Every row gives one point. The points of each table are mixes of a few directions, plus a little noise. Count the directions of each table, and those that both share. Where both have some left over, give the other angles between the two spaces (their principal angles), to ten degrees, smallest first.

First:
[[ 10 -28   7]
 [-35  95 -25]
 [  6 -15   4]
 [ 18 -51  13]]
Second:
[[-10 -95 -38]
 [-16  45 -11]
 [  0  58  15]
 [ -4  -1  -5]
 [ 30  -7  40]]
Directions: first 1, second 2, shared 1

First (7 x 4):
[[ 31  -7  25 -50]
 [ 35  -5  60 -38]
 [-28 -24 -65  10]
 [-33 -28   1  51]
 [ 13  34  81  32]
 [-42   4 -95  34]
 [ 24  27  -6 -38]]
Second, 7 rows:
[[ -6 -30 -65  55]
 [ 15  56  -4  88]
 [-12 -47 -16 -44]
 [  6  28  49 -33]
 [  3  12 -28  59]
 [ -9 -32  17 -73]
 [  2  12  46 -52]]
Directions: first 3, second 2, shared 1; angles 30

First:
[[ 19  -8  11  -4 -23  20]
 [ 32  -5   3   0 -26  40]
 [ 16   4 -10   4  -4  25]
 [-42 -26  52 -23 -11 -77]
 [ 17 -15  23  -9 -31  13]
 [-41  49 -80  32  95 -21]]
Second:
[[ 45 -44  33  -3 -66 -10]
 [ 21  31 -56  23  32  53]
 [-30   9  43 -32  -4  27]
 [ 19   9 -48  27  22   0]
 [ 17 -29  -2  14 -17 -55]
 [-72  22  31 -29  35 -16]]
Directions: first 2, second 3, shared 2

First, 10 rows:
[[-24  -4 -61 -12  19 -54  -4 -19]
 [-10  -8  54 -18   4  -3 -22  73]
 [ 37  25  50   2 -22  39  49  81]
 [-19  -1 -53 -12  16 -48   3  -7]
 [ -2   2 -52   8   4 -14   9 -55]
 [ 10   7  -9   7  -6   9  16 -10]
 [ 11 -14  63  21 -15  61 -35 -40]
 [  9  -7  14  21 -11  39 -16 -62]
 [ 10   9   6   0  -5   6  18  21]
 [-23 -10 -12 -16  16 -36 -20  17]]
Second (10 x 8):
[[ -8  17  22  11  85 -23  29 -37]
 [ 21 -35 -31   2 -20   3 -14  24]
 [-25  37  22  -9 -11   1   5 -14]
 [ 42 -36  36  26  33  36   0   3]
 [ -8  43  95  12  18  44  13 -30]
 [-28  27 -15 -17 -29 -16  -2  -2]
 [-10  25  39   4  21   9  11 -20]
 [ 22 -47 -59  -6 -56   0 -26  42]
 [  0 -19 -55  -9  -8 -30  -5  14]
 [ -6 -12 -55 -14 -33 -24 -11  19]]
Directions: first 3, second 3, shared 1; angles 80, 90

First (11 x 11):
[[ -2 -35  20 -48  -7 -17   8  27  22  -4   4]
 [  1  73  61   9  27 -51 -67 -34 -81  13  -6]
 [ -1  28  21  19  12 -16 -27 -29 -44  -7  -5]
 [ -1  -3  24 -27   1 -21 -10  11  -2   4   2]
 [  6  19 -27   0   0  20  11  31  35  37   8]
 [ -1  20   6  23   8  -4 -16 -25 -30  -7  -4]
 [ 11  15 -67 -10 -10  49  40  75  95  70  19]
 [  0  10 -16  26   2  14   1 -14  -7  -4  -2]
 [ -9 -74  29 -38 -13 -20  15  -9  -2 -55  -6]
 [  7 -20 -76  12 -16  61  54  43  81  27  11]
 [-11 -33  24  34   1 -13 -10 -74 -68 -77 -18]]
Second (9 x 11):
[[ -3  -3  -6 -44  29   4  24  82  39  28  35]
 [ -7 -27 -24 -12  -2  29  29  45  46  -3  38]
 [  6  27  23   9  31 -32 -20 -29 -59  -2 -34]
 [ -4 -10 -16  10  36  10  24  15 -15 -18   5]
 [-10  -4  63   7 -53 -31 -58 -77 -39 -39   3]
 [-22 -32  51  -6 -55  -8 -37 -37  -4 -53  45]
 [ 17  31 -13   4   3  -7  -3  -6   1  40 -41]
 [ 18  28 -52  39  77   6  39   0 -44  16 -63]
 [  5  -9 -25  -5 -66  29   3   4  74  31   9]]
Directions: first 3, second 4, shared 2; angles 50

First (11 x 12):
[[  5  17   5  11  33 -39   7  11   4 -15  -6 -21]
 [  3  44  -5  -7   4 -15   7   3  23  24 -31  10]
 [ 16   0 -30   6  17  13 -12 -15  18   4 -23  -6]
 [ -6 -43  82 -24 -22   7  72 -18 -37  57  84  30]
 [ -6 -38 -37   3 -35  57 -45  -3  -9 -23  -7   7]
 [ 14   6  43  -3  20 -42  18  31 -21  23  14   1]
 [ -1  18 -16  -8 -13  13 -20 -35  22 -16  -1 -11]
 [-24  12 -21  13  -1  -6   3  17   7 -24 -26  -1]
 [ -2   6 -12  12  24 -11  21  -2  13   1 -15  -6]
 [-11 -19   5  -3 -27  14 -24   7 -19 -25  17  -1]
 [ 11  -4 -14   1  -1  10 -27   3  -1  -6  -9  -3]]
Second:
[[ -1  -4   8   1   1  -3   1  -9  -2  -7  -4   7]
 [ -3  -9  16   1   3  -7   1 -20  -4 -15  -8  16]
 [ -5 -15  29   2   5 -12   1 -35  -8 -26 -14  28]
 [ -5 -15  30   3   5 -12   1 -36  -8 -26 -15  30]
 [ -6 -16  30   3   5 -12   1 -36  -8 -26 -15  29]
 [ -3 -10  19   2   3  -8   0 -24  -5 -17  -9  19]
 [ 11  33 -62  -6 -10  25  -2  76  17  56  31 -61]
 [ -3  -9  15   1   3  -6   1 -19  -4 -14  -8  15]
 [  1   4  -8  -1  -1   3   0  10   2   7   4  -8]
 [ 14  41 -78  -8 -13  32  -2  95  21  69  39 -76]
 [ -1  -1   2   0   0   0   0  -2   0  -1  -1   2]]
Directions: first 6, second 1, shared 0; angles 70

First:
[[  8  -6  31  22  23   8  65  20 -22  -3  10  16   3  50]
 [-14   2  38 -17   9  29  -7  -9  -2  14 -52   7   9 -38]
 [-16   5 -28 -26 -33  -9 -88 -17  29   8 -23 -20  -4 -75]
 [ -9 -16 -26 -25 -31 -77  43  -2  -2   2  69  12  43  95]
 [ 34   9  -7  -3  21  30  55   3 -23 -17   1 -15  -8  37]
 [  4  -2  30  23  14  30  12  27 -14  -1 -27   0 -15 -21]
 [  8   0 -32  15 -11 -20 -14   8   7 -10  32  -9 -13   8]
 [ -7  11 -19   8  20  -2 -29 -51  26   2  23  18  -7  -2]
 [-11   2 -24  16 -17 -11 -74  -1  25   1   2  -7 -21 -56]
 [  3  -4  37 -12   6  24  38  21 -23   4 -36  -3  10   2]]
Second:
[[-25  -6  37  44  23   1 -11   0  11  12   3  36  -8 -11]
 [  9 -10  24  -4  -8   2  50  45 -29  -2 -12  -9  10  24]
 [-19  -4  35  -8   8   5   7  -8  -1  15 -22  19  16  -5]
 [-39  -2  -1  57  10 -28 -85 -31  49  14  33  42 -22 -43]
 [  9  10  22   3  31  45  15 -13  -8   0 -31   3 -10 -15]
 [-24   2 -44 -47 -35 -49 -63 -52  36  13  20   0  26 -13]
 [ 10   2  30 -21   7  37  32  15 -24   1 -47 -12   6 -10]
 [  6 -15  17   1 -23 -11  32  59 -26  -4  -8 -15   7  13]
 [ 37   6 -85 -15 -36 -27 -16  13   1 -28  45 -48 -16  17]
 [ 37  18 -36 -11  24  24  38 -26 -10 -20  20 -16 -10  41]]
Directions: first 5, second 5, shared 5

First, 8 rows:
[[-15  27 -19 -45  32  -9  25  19  -4 -23 -26 -18  44   4 -32 -30   0 -25]
 [ 45  -7  30  51 -17  26  24  18   7  30  -6  24  -7   1  14  38  12  28]
 [ 55   5  22  32 -37  23  -6 -25  24  30   6  18 -16  33  25  43   8  43]
 [-10 -19 -37   3  15 -24 -12   2  -4 -29   3  21  34 -15 -17 -31   5 -39]
 [ 14   3 -51 -13 -14   4 -30  -8 -10 -18 -26 -16  37  19 -29 -52 -27 -35]
 [-58  17   9 -25   4   2   0   2   1   2  27  -8  13 -16   1 -44  -3 -29]
 [-95  -8  17 -71  59 -74 -12 -38   4 -37  56 -12 -64 -27  30  36  27  16]
 [ 66 -18  29  69 -40  52  11  29 -19  44 -35 -10 -41   1  10  40 -22  41]]
Second (8 x 18):
[[ 10 -75   4  34  35  -5  38  60 -35   9  19  48 -13 -48 -51 -54  21  44]
 [ 50  31   4 -45 -45 -22  33 -21  47 -70   9  -8 -43  51  36  66  59 -26]
 [-58  -1 -17  11 -23  -5 -79 -30  20  17  26  -6 -31 -15  31 -22  -6 -18]
 [ -1 -39  -7  24  28  -5   8  38 -16  11  -4  24  -6 -31 -29 -26  12  25]
 [ 12 -11  16   2   7  10  30   8 -23   7   9   8  19  -3 -18 -16 -15  11]
 [ 20   5  10  -1  16   9  32  12 -17   4 -17  -1  29   5 -18   4 -13   9]
 [-34  30  13 -17 -47  11 -42 -61   9   7  41 -22  -3  20  41  -8 -32 -32]
 [  1  62 -22  -7  28   7 -20  -6  15  15 -83 -41  47  22   7  57 -25 -13]]
Directions: first 6, second 4, shared 1; angles 40, 50, 70

First, 8 rows:
[[-15 -42   8 -20  24  27 -15 -22 -21  15 -27 -16 -29 -13 -12  -3  -2  14
    4 -24]
 [-11 -74  33 -13  16  43  10 -22 -18 -12 -25 -25  -2 -26 -20   9   7   6
    9 -46]
 [ -8  91 -66  21   0 -80  -2  25  40   7  12  38 -17  57  28  12  -7 -15
   -8  61]
 [ 11  52 -22  10 -12 -32 -14  15   8  14  18  16  -1  17  14 -16 -12   1
   -8  35]
 [-17 -46  28 -31  18  70  18 -22 -10  -8 -18 -13  -1 -30 -17  39  39 -14
   15 -49]
 [ -6 -95  40 -13  18  43  -7 -28 -35  -1 -31 -37 -11 -33 -25 -16 -12  24
    5 -49]
 [ 36  68  10  -1 -40  13 -16  22  -6  19  48  16  33 -17  11 -28   4  -3
   -9  28]
 [  9  46 -32  48 -23 -85  27  33  42 -34  22  22  29  45  20   2 -17 -14
   -8  42]]
Second (10 x 20):
[[ -2 -40 -17   8 -16 -37  -6  -3  -1 -21 -16 -37   7 -25  -6 -29 -56   8
  -14  21]
 [  7 -41  11  36  30 -51 -36  -4 -28  30 -21   0 -45  49  -1 -62 -45  60
   -3  -7]
 [ 22  88 -13  -6 -40   6   5  25  18   2  47  24  38 -12  16   9  21 -29
   -7  37]
 [ -5 -83  50  48  54 -18  13  -9 -16  -2 -30  14 -31  73  -9  -9   9  46
   20 -67]
 [  0  41  -5 -40 -25  55  10   0   8  -4  20  -2  28 -50   0  34  33 -39
    0   8]
 [ 42 -27  55  38 -15  -9 -20  11 -33  14  22   0  17  11  -3 -71 -27  47
   -4 -15]
 [-26  50 -36 -69  -6  65   3 -14  13   6  -1  -4  -2 -56  -1  61  41 -53
    1  15]
 [-21  22 -28 -24  15   8  -4  -8   8  11 -12   5 -23   0   3  27  15 -15
    2   8]
 [  0 -57   8  31  14 -42  -5  -4  -9  -8 -21 -15 -14  23  -6 -33 -39  32
   -2  -9]
 [-18  48 -26 -23 -10  23  39   6  38 -28  11  14  25 -13   7  72  48 -57
    7   9]]
Directions: first 4, second 5, shared 4

First, 10 rows:
[[ -1  31 -40  21 -10   2  -3  -9   8 -52   4   9   0  12 -28 -17 -22 -21
  -35  -8   0  -6   2  32]
 [ -7 -23  21  -8   9   9   2  -1   0  19  -2  -7 -11  -7  24  15  13   4
   14   2   0   3  -7 -19]
 [ -4  11 -31  28   2 -11   8  -3  -5 -15 -21 -11  -9   8  -1  -6 -23   5
   -4  18  11  -4  -1  20]
 [ -3 -10  27 -26  -4  33 -11  -8  15 -12  33  16  -2  -5   2  11  24 -25
  -18 -32 -16   1  -5 -16]
 [ -9 -32  21   1  14   6   9   0  -7  32 -15 -20 -19  -8  37  24   9  16
   23  18   8   2 -11 -21]
 [ -2  19 -27  14   1 -17  -2  -2   1 -23  -9   3   4   7 -15 -23 -16  -7
   -2   1   1   0   5  17]
 [  6  -7  20 -15  -6  13  -1   3   1  13  14   4   4  -5   1  14  13   1
   -4  -8  -3  -1  -1 -10]
 [ 27 -15  44 -20 -26  33  11  15 -12  51  24  -4  10 -10  -1  57  19  29
  -21   5   8 -10  -2 -11]
 [ 12  -3   2  10  -8  -3  14  10 -14  30 -12 -14   1  -1   3  22  -8  29
    1  24  15  -6   0   5]
 [-17  29 -37  -5  27 -65 -26  -4  13 -42 -16  25  22   8 -23 -95 -10 -30
   47 -21 -22  20  18   4]]
Second (9 x 24):
[[  7   1   0 -24  10  12   3   1   0   5   2  14   1   2   4 -25  -8   0
   -3   3 -10  -9 -13   2]
 [ -1  -1   8  -6  12  16  -3  -4  15  12  10   0   2   5  -5 -16 -12  -5
   -4  21  -2  17   8   9]
 [ -5  -2   7   5   7   9  -4  -5  14   8   8  -6   1   4  -7  -3  -7  -4
   -2  18   3  21  14   7]
 [-20  -5  12  47  -8  -6 -11  -9  21   4   7 -32   2   4 -15  37   2  -7
    2  20  21  44  42   6]
 [ 11   3  -7 -25   3   2   7   6 -14  -3  -5  17  -1  -2   9 -18   1   4
    0 -15 -12 -26 -24  -5]
 [ 21   8 -27 -30 -16 -27  14  18 -50 -26 -26  28  -6 -12  24  -2  20  15
    6 -60 -16 -75 -56 -23]
 [-16  -6  20  22  11  19 -11 -14  38  20  19 -21   4  10 -18   2 -15 -11
   -5  46  12  56  42  18]
 [ 16   7 -22 -20 -15 -24  10  14 -40 -22 -21  20  -4 -10  19   3  18  11
    6 -49 -11 -59 -43 -19]
 [-13  -4   8  29  -4  -3  -8  -6  15   4   6 -20   2   3 -11  22   0  -5
    1  16  14  31  29   5]]
Directions: first 4, second 2, shared 0; angles 70, 90

First, 9 rows:
[[-35 -15  -7 -23  27  48   9   6  32  11 -13   6  27 -32   3   1  36 -17
  -16  17  -9  -2 -32 -38   6 -12 -16 -30  -6  17  -7 -51]
 [ 15   6   3  10 -12 -21  -4  -3 -13  -5   6  -2 -12  15  -1  -1 -16   7
    7  -7   4   1  14  16  -2   6   6  12   3  -7   3  22]
 [-18  -8  -3 -12  15  25   5   3  16   7  -7   3  14 -17   1   0  19  -9
   -8   9  -4  -2 -17 -20   3  -6  -8 -16  -4   9  -4 -27]
 [ 36  15   7  24 -27 -48 -10  -7 -31 -12  14  -5 -28  33  -4   0 -36  17
   16 -18   8   2  33  38  -5  13  17  30   6 -16   8  50]
 [ 12   5   2   9  -9 -17  -3  -2 -11  -5   4  -2  -9  11  -1   0 -13   7
    6  -6   4   1  12  13  -2   4   6  10   2  -5   2  17]
 [ 24  10   5  16 -18 -33  -6  -4 -21  -8   9  -3 -19  22  -2  -1 -25  12
   11 -12   6   2  22  26  -4   9  11  20   4 -11   5  36]
 [ 40  17   8  27 -31 -54 -11  -7 -35 -14  15  -5 -32  38  -3   0 -41  19
   19 -19  10   3  37  42  -6  15  18  33   7 -19   8  58]
 [-41 -18  -7 -27  31  55  11   7  36  14 -15   5  32 -39   3   1  41 -20
  -18  20 -10  -3 -38 -43   7 -15 -20 -34  -7  19  -9 -59]
 [-33 -14  -7 -22  25  45   9   6  29  12 -12   5  26 -31   2   0  33 -16
  -15  16  -8  -2 -31 -35   5 -12 -16 -27  -6  15  -7 -48]]
Second, 10 rows:
[[ 14   9  -1  12 -20 -34   2 -20 -29 -26  -3   0  -2   0  21  -4 -34  11
   22  13  -8   0  -3   9   1  -8  11 -13   0   3   5  17]
 [-14 -11  -1 -12  19  31  -1  18  25  23   1   0   2  -3 -18   4  31 -10
  -19 -10   9   0   0  -9   1   7 -11  10   0  -2  -6 -20]
 [  8   5  -1   6 -11 -19   1 -11 -16 -14  -1   0  -1   0  11  -2 -18   6
   12   7  -4   0  -1   5   0  -5   6  -7   1   2   3  10]
 [  0   6  10   3   8  21  -3  16  24  21   8   2   0  15 -16   0  20  -8
  -16 -20  -2  -1  17   1 -10  10   1  24  -4  -5   4  10]
 [ 21  21   9  21 -24 -30   0 -14 -19 -19   4   2  -3  16  15  -7 -31   9
   17   0 -14  -1  13  14  -8  -2  18   5  -4  -1  13  39]
 [-28 -23  -4 -25  38  58  -2  32  45  43   1  -1   4  -9 -34   9  58 -19
  -36 -17  17   1  -4 -18   3  11 -23  14   1  -3 -13 -42]
 [-18 -12   2 -15  27  45  -2  27  39  36   4   0   3   0 -28   6  46 -15
  -30 -19  11   0   4 -12  -2  11 -14  19  -1  -4  -6 -23]
 [ -6 -10  -9  -8   2  -3   1  -6  -9  -7  -6  -2   1 -14   5   2  -3   2
    5  12   5   1 -14  -4   8  -5  -6 -16   4   4  -6 -18]
 [-15 -14  -4 -14  19  27  -1  14  19  18  -1  -1   2  -8 -14   5  27  -9
  -16  -4  10   0  -6 -10   4   4 -13   2   2   0  -8 -25]
 [ 39  27  -2  33 -58 -94   5 -56 -80 -74  -8   0  -6   2  58 -12 -95  32
   61  37 -23  -1  -7  25   2 -23  30 -37   1   8  14  51]]
Directions: first 1, second 2, shared 0; angles 30

First, 8 rows:
[[ 34   8 -27  44  20 -35   1  28 -26  11   3   0   4 -26 -30   5  29  -1
   16 -13   1  -1 -20   3 -17   6   6  -3   5   9 -27  21]
 [-39   3  21  12   0  21  13  16  23 -11 -13 -20 -12   4  28  -9 -12   6
    1  -4  20   8 -16  19   3  10  -2  17  16  -6 -17  24]
 [-49   8  70 -17 -21  44 -12  -8   8  -9 -48 -27 -19  44  38 -28 -45  25
  -28  51  14  -9   4 -13  47  11  77  -7   9  27  -9 -13]
 [ 22 -11  -1 -16  -1  12  43 -11  11  -5   2 -34  -5 -44  20  28  26 -18
  -45 -27  17  34 -10   9  25 -60  -6  39  31 -31  10  37]
 [ 47  -7 -40   2  34 -31  27  -4 -17  15  40  12   5 -25 -20  31  36 -27
   35 -25   7  10  -2   2 -41 -27 -47  11   0 -21  15  11]
 [ 21 -16  -6  26  11 -15 -53  16 -33   7   3  69  -8   6 -19 -13   9 -15
   29  15 -26 -38  26 -10 -38  59 -14 -44 -38  11 -12 -52]
 [-37  24  21  -9   7   7  22  -5  13   3  -6 -38   1  41  10 -10 -31  23
   29  21  25   5 -17  -2   5  -6  29   8  12  19   1  17]
 [  0  -9 -38 -42 -48  -2 -42 -31  21 -12  18  36  33   0 -28  -4 -12   8
  -36 -18 -57  -8  34  -8  15   7 -43 -20 -35  -8  38 -44]]
Second (9 x 32):
[[ 18  -8  20 -17  19   8  18 -15 -16   9   1  -4 -15   4  16  13   6 -16
    5  17  17   2   8 -12  -2 -24  15   5   7  -3  12  -5]
 [-20  25  18 -75  -2   2   1 -63  -5  18  13 -12  19  90 -11  -6 -55  26
   43  58  -2 -14  26 -44   6 -21  38 -24 -23  37  57 -47]
 [ -5   0 -12  19  -8  -4  -9  16   8  -7  -3   4   4 -16  -6  -5   6   3
   -9 -17  -8   1  -7  12   0  14 -13   1   0  -4 -14  10]
 [ 13 -12  -2  25   6   1   5  21  -3  -5  -5   4 -12 -35   9   6  24 -15
  -16 -19   6   6  -8  14  -3   2 -11  11  11 -16 -20  17]
 [ 16  -8  15  -9  15   6  15  -8 -12   6   0  -2 -13  -2  13  11   8 -14
    2  10  14   3   5  -7  -2 -18  10   5   7  -5   6  -1]
 [-49  14 -76  95 -61 -26 -61  82  55 -40 -11  20  40 -62 -47 -41  10  39
  -40 -88 -56  -1 -40  62   4  91 -70  -3 -10  -8 -71  43]
 [ 26 -16  19  -1  22   8  21  -2 -17   6  -2  -2 -22 -17  21  17  20 -25
   -4   5  21   6   3  -3  -4 -23   8  11  13 -13   0   5]
 [ 15   0  36 -58  24  11  25 -49 -23  21   8 -11 -12  48  16  15 -18  -9
   27  50  22  -3  23 -36   0 -42  38  -5  -1  13  43 -29]
 [-13   4 -17  19 -15  -6 -14  17  13  -9  -2   4  10 -11 -12 -10   0  10
   -8 -18 -13  -1  -8  13   1  21 -15  -2  -3   0 -14   8]]
Directions: first 6, second 2, shared 2
